Each row is a point. The points of each table are mixes of a few directions, plus a little noise. How many directions does each table use, and how many do they share? Where both have some left over, give the other angles between the two spaces (their principal angles), to ten degrees, smallest first.
(in the rows, 128 means zero)

First (5 x 2)
[[109 153]
 [113 146]
 [133 119]
 [179  64]
 [104 159]]
Second (6 x 2)
[[136 127]
 [ 88 137]
 [ 76 139]
 [115 131]
 [208 111]
 [145 124]]
Directions: first 1, second 1, shared 0; angles 40

First (6 x 3)
[[175 173  78]
 [164 135 121]
 [116 134 122]
 [122 127 128]
 [122  80 183]
 [ 69 119 136]]
Second (7 x 3)
[[ 98 158  92]
 [115 128 128]
 [220 118 142]
 [142 107 154]
 [100 114 143]
 [ 94 167  82]
 [126 105 155]]
Directions: first 2, second 2, shared 2

First (5 x 4)
[[120 143 141 120]
 [ 66 166 113 150]
 [196  82 137 110]
 [168  89 116 130]
 [ 90 161 133 131]]
Second (5 x 4)
[[113 145 128 106]
 [195 105 196 135]
 [120 107  70 117]
 [106 157 158 143]
 [105 124  89 139]]
Directions: first 2, second 3, shared 2

First (7 x 6)
[[151 129 105 100 115 147]
 [162 130  95  87 109 156]
 [106 128 148 155 140 110]
 [ 93 127 160 166 147 100]
 [102 127 152 158 143 107]
 [ 89 127 164 174 150  96]
 [191 129  69  54  91 179]]
Second (6 x 6)
[[176 173 143 123  90 145]
 [141 120 150 101 144  94]
 [182 153  88  99 199 153]
 [ 87  99 100 142  76 160]
 [ 96 118 152 152 109 109]
 [ 86 103 138 150 153 107]]
Directions: first 1, second 4, shared 1

First (9 x 8)
[[152 103 157  33  83  95  86  96]
 [ 94 153  84 142 195 109 190 168]
 [137 120 162 146  79 175  92 124]
 [147 120 142  75 142 147 136 118]
 [126 131 137  92 139 156 143 143]
 [117 132 106 155 133  88 130 128]
 [147 121 103 181 144  80 123  89]
 [118 132 129 102 133 132 138 144]
 [116 138 132 226 104 171 114 141]]
Second (10 x 8)
[[143 127  91 110 117 138 112 156]
 [106 130 181 154 144 114 151  87]
 [142 127  92 110 117 137 113 155]
 [147 126  80 105 114 141 108 164]
 [119 129 149 138 134 123 137 112]
 [158 126  53  92 106 148  96 185]
 [160 125  49  90 104 149  94 188]
 [106 130 183 155 144 113 152  86]
 [ 98 131 203 165 150 108 160  71]
 [100 130 197 162 149 110 158  75]]
Directions: first 4, second 1, shared 0; angles 70

First (9 x 9)
[[178 105 181 166 124 100 156  84  95]
 [148 140  80 131 127 118 157 134 130]
 [107 142 116  51 192 136 124 139 137]
 [140 124 154 131 151 105 155 150 101]
 [ 82 154  85  83 152 146 113 187 150]
 [154 151 148 171 119  91 146  84 130]
 [110 106 148 154  76 164  78  92 145]
 [ 91 115 158 173  65 159  72 123 146]
 [141 113  79  89 148 139 153 156 117]]
Second (8 x 9)
[[150 201 128 107 153 141 112 151  92]
 [159  93 107 151 101 100 163 173 131]
 [112 141 143  90  88 113 142 147 133]
 [112 167 143 135  89 170  68 190 112]
 [117 143 142  87 125 123 131 105 132]
 [101 138 131 121 195 110 159  45 129]
 [178  57 107 149 112 128 126 132 150]
 [ 96  83 123 185 162 138 122  80 144]]
Directions: first 5, second 5, shared 2; angles 40, 70, 90

First (8 x 12)
[[165 142 125 102 146 133 155 156 102 150  96 120]
 [ 63 104 134 174  97 120  80  79 174  90 185 142]
 [139 132 127 120 133 129 136 136 120 134 119 125]
 [228 165 119  57 176 140 202 204  58 186  41 107]
 [151 137 126 112 139 131 145 145 112 141 108 123]
 [ 94 115 131 152 112 124 103 102 152 108 157 135]
 [ 95 116 131 151 112 124 104 103 151 109 156 135]
 [ 88 113 132 156 109 123  98  98 156 105 163 137]]
Second (9 x 12)
[[120 144 112 159 125 134 130 143 127 120 118 181]
 [117 113 117 116 107 130 112 100 143 122 150 104]
 [133 147 135  73 134 102 225 131 123 196  93 124]
 [120  99  67  98  72 152  77  74 154 104 170  87]
 [144 111 118 134 123 149  68 124 124  94 146  98]
 [165 154 154 182 179 141 115 199  86 108  88 177]
 [103 120 120  92 103 111 164  90 150 156 140 109]
 [164 135 178 108 175 114 161 164  96 153  98  98]
 [ 88 127 151 194 132 121  99 126 145  97 148 173]]
Directions: first 1, second 4, shared 1

First (11 x 14)
[[148 127 150 111 168 130 116 123 128  99 128 124  96  93]
 [134 167 147 151  92 116 120 127 140 174 178 137  97 135]
 [108 105  97 128 116 133 145 131 119 125  99 125 172 152]
 [122  82 106  99 173 142 137 126 112  75  71 117 165 117]
 [152 182 173 150 109 112 107 125 147 168 197 136  58 112]
 [122 169 134 166  61 113 130 132 142 196 177 139 117 160]
 [108 164 118 172  43 114 138 135 138 206 173 141 138 180]
 [ 89  86  72 131  98 138 158 135 112 128  76 126 214 177]
 [142  95 130  90 199 140 123 123 118  61  85 117 129  90]
 [131  94 120 101 176 138 130 124 118  76  85 118 144 107]
 [155 137 162 111 173 128 111 121 132  98 138 125  79  84]]
Second (8 x 14)
[[ 93 111  83 144  75 131 152 136 120 157 108 131 193 182]
 [187 159 206  99 217 125  86 113 141  78 164 122  15  35]
 [149 139 157 118 160 127 114 122 133 110 141 126  88  94]
 [117 123 113 133 112 128 135 130 127 137 121 129 148 145]
 [ 90 109  80 147  72 129 156 138 120 160 104 131 198 186]
 [161 143 169 112 175 126 106 119 135 101 148 126  70  79]
 [121 124 119 132 116 129 132 129 125 135 123 127 143 141]
 [107 118 101 139  97 130 144 134 123 145 114 131 168 162]]
Directions: first 2, second 1, shared 1

First (8 x 18)
[[133 129 130 132 117 116 117 132 126 121 121 129 141 121 120 126 116 136]
 [131 122 139 136 103 109 103 134 127 107 101 130 158 121 106 116 110 156]
 [110 137 119 110 182 174 182 115 137 172 175 121  64 142 163 143 172  75]
 [115 107 140 125 124 152 125 116 135 113 102 133 128 157 122 116 154 161]
 [144 152 117 134 125  92 124 144 120 140 152 122 137  89 127 138  90  96]
 [109 124 166 134 105 106 110 138 135 115  89 122 158 100  82 100 104 150]
 [115 125 156 133 109 111 114 135 132 117  98 124 152 108  93 107 109 146]
 [167 128  57 119 160 165 148 109 114 140 187 142  85 186 210 178 170 104]]
Second (10 x 18)
[[162 134  93 136 126 125 124 118 136 131 163 127 120 160 149 139 149 114]
 [ 12 107 242 104 137 138 140 165 105 116   7 134 156  24  57  95  55 169]
 [156 133 100 134 125 125 125 119 133 131 157 126 121 152 145 137 146 118]
 [162 135  95 136 125 124 124 117 134 131 161 126 119 158 148 138 148 117]
 [ 89 120 168 120 130 131 132 141 120 126  87 129 138  92 103 116 103 143]
 [160 134  96 135 125 126 126 118 134 130 161 126 120 157 148 136 147 114]
 [ 91 120 164 121 130 131 131 141 121 126  90 130 137  94 105 117 103 140]
 [155 133 101 134 125 126 126 121 134 131 157 126 120 152 145 135 145 119]
 [146 132 110 131 127 127 126 123 131 130 147 126 123 147 141 133 140 121]
 [148 130 109 132 127 127 126 122 133 130 147 127 124 145 139 133 140 121]]
Directions: first 3, second 1, shared 0; angles 30

First (10 x 20)
[[ 93 158 159  74 130 128 146  92 118  57 131 130 126 147 118 130 141 167
  161 152]
 [183 105 159 179 110 153 153 157 173 166 103 154  81 157  69 161 156 108
  105  74]
 [112 122 122 147 156 111 112 152 124 121 102 130 139 160 101 135 104 132
  122 152]
 [120  71  53 122  85 122 116 109 113 171 157 122 133  78 205 106 153  93
  158 127]
 [ 68 148  68  78 162  73  87 102  81  87 162  79 198  79 205 106  89 132
  131 192]
 [172 203 193 146 155 166 127 151 126 163 135 126 141 109 119  96  77 144
   79 101]
 [177 117 117 174 132 118 123 158 158 175 129 116 125 108 119 155 127  89
   73  90]
 [ 96  99 126 105 117 109 147 107 141  66 110 139 104 173  91 167 171 140
  164 145]
 [128 167 145 114 142 134 122 123 114 125 142 117 147 108 146 108 103 141
  116 133]
 [131  91 138 140  91 165 148 128 133 149 109 167  87 160 109 117 158 132
  171 114]]
Second (10 x 20)
[[135 100  46 177 161 138 103 196  90 244 116 154 188  74 160 114  98 126
  134  58]
 [ 87 100 105 110  88 148 136 115 132 119  96 137 119 137 116 135 145  97
  197 138]
 [183 177 208 124 100 172 165 113 167 124 138 130  87 122  97 133 145 124
  103  85]
 [ 98 105  90 128 145  87 103 127 117 105 125 110 146 141 141 129 116 122
  126 176]
 [140 150 173 110 120 137 146 107 138  97 139 130 104 144 117 127 144 148
  122 131]
 [119 146 185  88  99 148 158  85 138  69 132 140  89 161 109 128 161 157
  157 145]
 [ 92 120 145  83 124 144 153  99  95  85 134 171 114 161 133 108 164 204
  192 139]
 [154 123  90 173 146 115 101 171 136 190 122 106 158  91 139 136  94  82
   82 104]
 [134 140 144 123 163 103 123 123 110 105 155 129 133 141 145 116 126 179
   99 147]
 [140 122  95 166 134  88  91 150 160 142 117  72 147 109 126 152  89  45
   67 157]]
Directions: first 5, second 4, shared 2; angles 40, 60
